Each row of a before or after table is a point. The points were changed in one or more steps. Then noise was added and the rows were shuffled. The steps act on how far a point lies along the listed directions, d1 being the first. Write out the steps. A step turns or swaps two directions, mirrors them in a line or flattens them onto one, adds a multiple of one to another, or multiplies one. Angles are multiples of 10 degrees, from the lower direction toward the higher: turns from -170 to 170, lines from 10 to 170 but not 90. Use the fewest steps. Two steps may share a direction if one is a turn and the other turns, adds or multiplies; they go together, in the order done. Otherwise the lowest direction goes first.
In the rows, 128 means zero.

Directions:
(1): [86 87]
(2): [ 87 170]
Before (9 x 2)
[[183 201]
 [121 171]
 [140  85]
 [139 169]
 [100 198]
 [159  76]
 [111 173]
 [101 151]
 [178  92]]
After (9 x 2)
[[141 174]
 [114  86]
 [117  53]
 [103 184]
 [ 98  99]
 [ 43  94]
 [120  83]
 [139  97]
 [124 189]]
Steps: turn d1 and d2 by -150 degrees

Directions:
(1): [175 138  75]
(2): [177  91 164]
(3): [150 188 159]
Before (11 x 3)
[[132  85 113]
 [120 174 106]
 [ 79  75  82]
 [161 115 184]
 [153 118  71]
 [162 170 166]
 [125 198 165]
 [110 165 170]
 [131 207 147]
 [ 59  80  64]
 [144 175 137]]
After (11 x 3)
[[ 87 158 165]
 [ 72 146 142]
 [143 135  86]
 [128 153 122]
 [ 85 158 168]
 [ 68 107 136]
 [161 143 117]
 [ 92 150 174]
 [160 108 101]
 [213 125 118]
 [ 21 104 156]]
Steps: add 1.5 times d2 to d1; multiply d3 by 0.4

Directions:
(1): [171  73  86 140]
(2): [145 175  73  91]
(3): [182 166 146 174]
(4): [170 117 170  72]
Before (14 x 4)
[[ 68 124 177 155]
 [146 136  95 134]
 [157 102 117 123]
 [ 92 130 172 104]
 [146 102 111 102]
 [ 74 141 135 149]
 [ 78  99 112 145]
 [137 119 209 169]
 [129 104 123 130]
 [111  92 126 115]
 [ 99 150 169 123]
 [163 105 171 131]
 [ 78 140 138 147]
 [125 112 119  86]]
After (14 x 4)
[[175  96 135  97]
 [ 78 158 125 187]
 [103 116 121 163]
 [101 172 171 238]
 [135 102 139 119]
 [ 72 158 122 189]
 [ 92 155 157 156]
 [198 174 222 249]
 [149 110 137 126]
 [113 101 118  68]
 [ 91 170 148 173]
 [150  90 124  71]
 [204 127 189 152]
 [130 114  96  98]]
Steps: add 1 times d1 to d4; add -1.5 times d2 to d3

Directions:
(1): [128 100 123 153 135  34]
(2): [ 68 183  86 171 130 125]
(3): [172 132  52 111  81 122]
(4): [169 202 142 100 164 100]
(5): [183 126 128 208 147 151]
(6): [123  98  78 108 207 140]
Before (8 x 6)
[[100 145 146  64 165  81]
 [109  99 116 105 177 122]
 [113 102 142 128 123  97]
 [130 131 108 142  73 218]
 [ 95 116 178  91 172 107]
 [115 146  83 178 107 159]
 [ 63 131 177  97 172 120]
 [157 146 126 163 126 169]]
After (8 x 6)
[[166 136 134 204 172 151]
 [132  91 106 137 190 132]
 [145 139 149 165 220 111]
 [ 79 144  99 123  80 139]
 [ 96 149 177 107   8 195]
 [178 116 133 175 184 127]
 [135 161 115 105  63 147]
 [132  89 125 145 150 108]]
Steps: add 1 times d1 to d6; add 0.3 times d4 to d2; turn d3 and d5 by -110 degrees

Directions:
(1): [140 124 132 118  78 161  30 116]
(2): [100 104 107 115  55 121 170  60]
(3): [181 118 202 184 127 124 137  83]
(4): [174 174  54 157 147 105 114  84]
(5): [ 71 138 144 115 192 157 107  61]
Before (12 x 8)
[[200 118 158 167 154  60 199 203]
 [221 122 153 163 129 107 158 184]
 [192 135 162 180 154 118 162 214]
 [200 103 179 165 127 124 166 139]
 [ 68 103 115  61  81 174  76 165]
 [ 68 166 104 115 235 116 163 139]
 [ 92 129 132  86 167 108 137 120]
 [100  83  91 102  84 113 132 121]
 [ 52 125 134  61  56 158 106 137]
 [203 120 145 172 133 118 135 141]
 [173 121 213 148 127 121 147 164]
 [165 108 194 175 150  87 212 198]]
After (12 x 8)
[[138 143 128 120 175  91 136  81]
 [129 101 122  87 123 134 158 223]
 [103 125 107 116 143 130 168 213]
 [142 158 150 190 206  95 188  83]
 [ 53 124  95  82 172 112 195 208]
 [ 65 139 125  66 133 144 133 187]
 [121  89 137 102 116 143 143 201]
 [143 113  75 135 118 105 113 113]
 [ 92  91 132  76 135 152 163 187]
 [105 108 101  93 147  82 202 224]
 [156 169  46 133 124 137  59  71]
 [133 190  79 123 121 132  66  66]]
Steps: multiply d2 by 0.4; turn d3 and d4 by -110 degrees; turn d3 and d5 by -40 degrees

Directions:
(1): [110 178 132  93  81  98 151  57 178]
(2): [129  99 148 169 188 133 151  39 106]
(3): [ 83  78  81  75 143  61 115 120  97]
Before (9 x 9)
[[129  87 112 160 213 142 127 110  75]
 [128 105 130 135 164 135 135 111  96]
 [120 153 123 127 132 125 148  66 129]
 [113  70 117 142 206 137 138 113  74]
 [152 116 152 170 202 137 129 108 113]
 [126 122 116 118 134 121 125 174 100]
 [128  68 125 136 179  97 146 105  81]
 [128  78 145 149 174 130 109 106  98]
 [ 74 126  81   7  69  71 107 236 131]]
After (9 x 9)
[[135  82 137 141 158 141  95 162  95]
 [138  75 121 130 164 109 132 166  79]
 [139  92 102 147 189 152 106 186  75]
 [123  79 108 133 183 151 122 187  80]
 [135 106 126 130 153 141 123 151  94]
 [126 135 120 115 127 119 133 150 111]
 [128 144 120 131 141 135 134 101 115]
 [154 111 140 154 188 138 108 174 106]
 [ 70 154 115  30  82  66 151 101 156]]
Steps: turn d1 and d2 by 40 degrees; multiply d2 by 0.4; multiply d3 by 0.7

Directions:
(1): [177 110 176  60 127 148 146 121  47  97  97]
(2): [173 171  47 124 166 193 117 128  94 148 159]
(3): [135 130 192 143 171 140 193 138 126 200 181]
(4): [105  84 108 102 155 168 174 206 163  71 142]
Before (13 x 11)
[[112  93 170 141 136 127 172 149 160 135 143]
 [103 139 131 165 123  91  71  68 161 168 124]
 [179 125 161 117 143 156 160  99  51 166 141]
 [ 99 124 169 162 114 103 145 132 147 151 125]
 [ 96 133 148 114  90  83 104  92 141 103 100]
 [134 100 114 103 104  99  96 111 100  90  95]
 [133 133  64 114 125 159 112 150 144  79 101]
 [ 98  92 127 103  86 116 120 139 166  83  99]
 [105  86 138 104  89  72 116 105 156  83 100]
 [101  96 170 148 113 104 143 114 138 138 116]
 [149 141 136 110 153 143 112  96  97 144 127]
 [128 114 158 142  99 132 138 125 117 129 113]
 [123 131  55 137 128 142  90 155 118  92 116]]
After (13 x 11)
[[153  93  66  64  82 110  56 107  74  29  55]
 [160 134 129  98 171 169 130 117  87 137 140]
 [109 100  95  91  53 104  64 108 146  48  60]
 [121 142  20 117  85 128  43 116 144  42  54]
 [141 113 159 131 106 151 148 135 103 122 116]
 [214 129 189  89 200 207 222 129  12 196 177]
 [109  87 186 138 122 107 166 122 132 147 120]
 [114  78 104  77  64  67  73  89 133  33  57]
 [102 137  13 152  86 110  33 136 139  54  77]
 [ 90 120 109  92  73  86  85 107 138  46  72]
 [118  98 219 153 153 120 190 133 149 189 166]
 [ 93 113 197 162 126  97 178 141 162 173 141]
 [ 56 111 119 170 121  82  86 111 222 129 128]]
Steps: multiply d1 by 2; turn d1 and d2 by 20 degrees; multiply d3 by 2.5; multiply d4 by 0

Directions:
(1): [189 144 160 112 184 127 119 175 188 193 171 109  77 153]
(2): [154  70  59 129 106 145  30 130 121 121 159  81 103 101]
(3): [ 98 148 144 208 184 165 105  94 125 186  88  86 145  76]
(4): [ 72 152  53 119 200 105 148 113 187  72 131  99 105 143]
(5): [ 85  69 127 124 170 106 120 186 146 141 154 207 157  60]
Before (14 x 14)
[[202 141 181  92 107 123 170 133 125 159 101 119 110 151]
 [ 44 165 122 134 169  88 226 107 152  57 105 177 149 151]
 [ 37 138  72  93 140  95 187 122 107  52 138 192 156 129]
 [122 110 147 136 115 108 114 140  99 101 132 137 153 127]
 [133 106 108 131 122 133 116 113 108 113  96 146 146 133]
 [178 137 187 153  81 138 139  94  70 144 108 109 149 127]
 [171 166 155 106 154 141 149 137 182 169 160  92  99 190]
 [134 201 147 125 149 163 159 119 129 152 100  92 117 145]
 [139  99 139 100  79 141 105 141 101 130 146 145 138 130]
 [ 83 162  74  88 129 108 196 103 137  15 101 112 129 167]
 [168 142 145 112  92 135 147 136 120 168 129 130 131 136]
 [ 47 173 108  86 160 102 183  98 170  56 105 146 126 143]
 [ 98 111  95 140 132 141  94 122  92 122 125 101 149 103]
 [211 146 153 122 117 127 106 125 131 188 109  72 113 147]]
After (14 x 14)
[[ 86 136  89 137 147 135 119 109 105 105 114  94 144 122]
 [ 96 106 158 143 171  99 163 141 125 125 130 181 171  71]
 [111 137 142 136 132 101 136 127 110  87 123 129 146 145]
 [169 108 151 103  21 160  67  98  69 127 116 112 123 123]
 [173 101 158 105 145 144 103 180 170 196 186 135 116 134]
 [125 131 128 106 138 115 163 155 147 158 139 164 141 114]
 [186 109 174 153   8 152 102  98  43 134 116 126 140 142]
 [161  96 165  89 151 101 160 177 150 160 122 176 130  97]
 [146 139 112 109  17 148 125  84  26  93 128 123 137 164]
 [ 87 136 120  94 137 120 162 134 143  96 135 156 137 148]
 [135 106 126 116 200  93 118 175 180 172 133 143 137  87]
 [141 117 148 128 136 165  98 169 113 182 137 142 137  69]
 [170  63 106  99  23 151  76 136  61  82 135 120 140 109]
 [123 115 102 128 136 130 132 113 117 105  93 146 148 138]]
Steps: turn d4 and d5 by -150 degrees; turn d2 and d4 by 70 degrees

Directions:
(1): [190 181 175  56 126  94 186 197  84 152  86 144  90 166 136 125 126 119]
(2): [118  48  37  98 190  60 166 111 102 163  96 139 129 128 161 132 102 120]
(3): [123 135 140 145 172 177 113  75  93 165  88  87  87 176 164  43 168 183]
(4): [157 149 121 105 110  82 179  90 173 136 161  72 109  42 115  49 161  98]
Before (11 x 18)
[[122 201 180 122 131 179 112 117  96 134 129 116 118 187 150  83 156 163]
 [170 192 198  85  83 118 152 205 131 114 122 163 133 113 117 183 136  99]
 [147 125 164 125 119 144 108 170 113 115  99 169 126 151 126 171 109 102]
 [ 89 136 132 172 109 184 104 143 163  94 156 130 135 121 118 178 131 143]
 [101 122  74 132 176 118 165  70 142 191 153  79  86 101 147  50 154 143]
 [ 92  78  89 137 210 125 107 102  99 151  60 168 149 199 182 166 116 173]
 [153 127  97  86 152  52 187 101 123 161 162 102  86  86 128  91 136  89]
 [217 149 160  13 127  37 215 249 111 170 108 173 105 132 132 158  99  72]
 [104  75  62 129 201 126 109 159  94 142 108 175 122 212 146 160 110 136]
 [ 87  50  64 152 179 103 121  96 123 127  97 112 131 144 142 172 117 126]
 [143 144 110  88 148 100 142  85 122 154 103  92  92 133 127  59 166 122]]
After (11 x 18)
[[125  82  83 112 152  55 166 134 139 121 112 117 124 113 122 181 110  93]
 [130 118 155 161 131 172  93 105 135 123 114 120 116 128 132  99 141 120]
 [149 141 118  76 149  94 145 124  99 151  92 129 101 164 127 107 143 119]
 [106 147 140 157  96 161 121 160 169  94 165 127 134 104 107 179 125 121]
 [119  94  85 124 179  96 143  88  99 167 141 118  96 134 146 116 129 121]
 [ 89 141 158 184 138 213  73  72 139 131 124 106 129 129 145  94 176 173]
 [151 123 115  80 166  67 172 133 131 147  90 150 137 133 156 142 120 122]
 [131 109  72 107 173  88 146 142 132 142 138 142 105 146 128 105 131 105]
 [147 218 192  93 115 150 138 153  97 127 130 134 120 181 142 109 141 140]
 [133 138 100  78 160  73 195 175 113 178 132 148  98 131 135 149 108 108]
 [ 94  61  98 174 213 188  77  30 123 192 106  72  96 163 181  17 173 189]]
Steps: swap d1 and d3; flatten d2 and d4 onto the line at 10 degrees

Directions:
(1): [219 172  95  77 106  70 183 100 159 198 127 128 146 175 153 149  98 124
 151  87]
(2): [124 161 114 110  84 114 122 169 175  60  48 146  88 106 204 190 131 185
 124 142]
(3): [100  56  71 145  83 114 130  54 151 112 123  49 120 181 157 129 171 118
 175 174]
(4): [132 122  96  55 157  82  44 108  93 115  90 128 173 145 139  44 136 192
  98 124]
(5): [113 131 110 150  93 161  99 110  95 145 125 231  93 168 112 118 155 169
 227  81]
Before (11 x 20)
[[ 92  74  77  87 124  85 109  49 133 126 115  47 159 161 149 105 163 140
  123 139]
 [163 153 189 141 177 132 201 139 137 199 208  93 179  85  59 136 107  37
   44 137]
 [141 100  86  50 191  38 110  71 144 149 135  26 205 131 108  61 102 104
   62 185]
 [175 130 103  90 152  78 171  68 126 210 177  65 174 166 127  79 107 114
  130 147]
 [142 167 211 148 166 128 164 206 191 106 102 113 112  15 141 190  80 121
   49 172]
 [196 143  88  60 152  69 128 102 131 160 102  55 168 145 112  85  94 105
   54 136]
 [ 63  94 155 180 151 196  74 132  75 107 157 144 106 108 116  98 163 137
  123 117]
 [146 154 126 129 105 129 167 126 190  77  79  19 102 119 192 148 107 108
   87 174]
 [ 85  66 100 109 105 100  57  81 133  71  92  59 116 104 154  60 166 135
  132 202]
 [ 70  86 162 198 171 200  99 123  72 140 158 156 123 125  76  92 154 119
  181 126]
 [115 132 179 166 189 177  82 100  50 137 185 196 141 115  31  63 131 120
  109  50]]
After (11 x 20)
[[ 82  98 102 130 102 119  59  79 140   7  54  98  95 120 175 130 175 191
  105 138]
 [148 168  95  37 166  57  72 128 130 136  82 169 161 119 125  85  98 181
  110 125]
 [156 209 145  80 152 102 112 175 125 127  91 183 128  91 163 110  97 205
   97 123]
 [196 132  83  56 103  52 121  54 136 194 135  93 151 153 133  62 117 113
  168 117]
 [ 77 149 144 151  91 154 110 178 169  55  70 168  89  71 168 190 168 169
   98 169]
 [174 169 154 152 134 159 178 107 128 176 153 112 116 152 101 105  97  77
  145 100]
 [117  86  85 135  92 124 117  75 140 108 120  60 110 169 200 142 163 147
  152 136]
 [ 82  65 173 220 134 180 130 104 151 124 157 102  95  95  95 139 154  97
  165 185]
 [170 172 106  44 139  70 130  96 127 187 115 139 165 144 141 112 109 153
  112  65]
 [126  98  88 130 103 114 128 104 163  98  64  84 118 157 204 158 156 158
  172 162]
 [147 170 123  82 156 126  77 157  89 119  75 159 134 114  90  81  94 151
   72 110]]
Steps: turn d1 and d3 by -100 degrees; mirror d2 and d4 in the line at 100 degrees; multiply d5 by 0
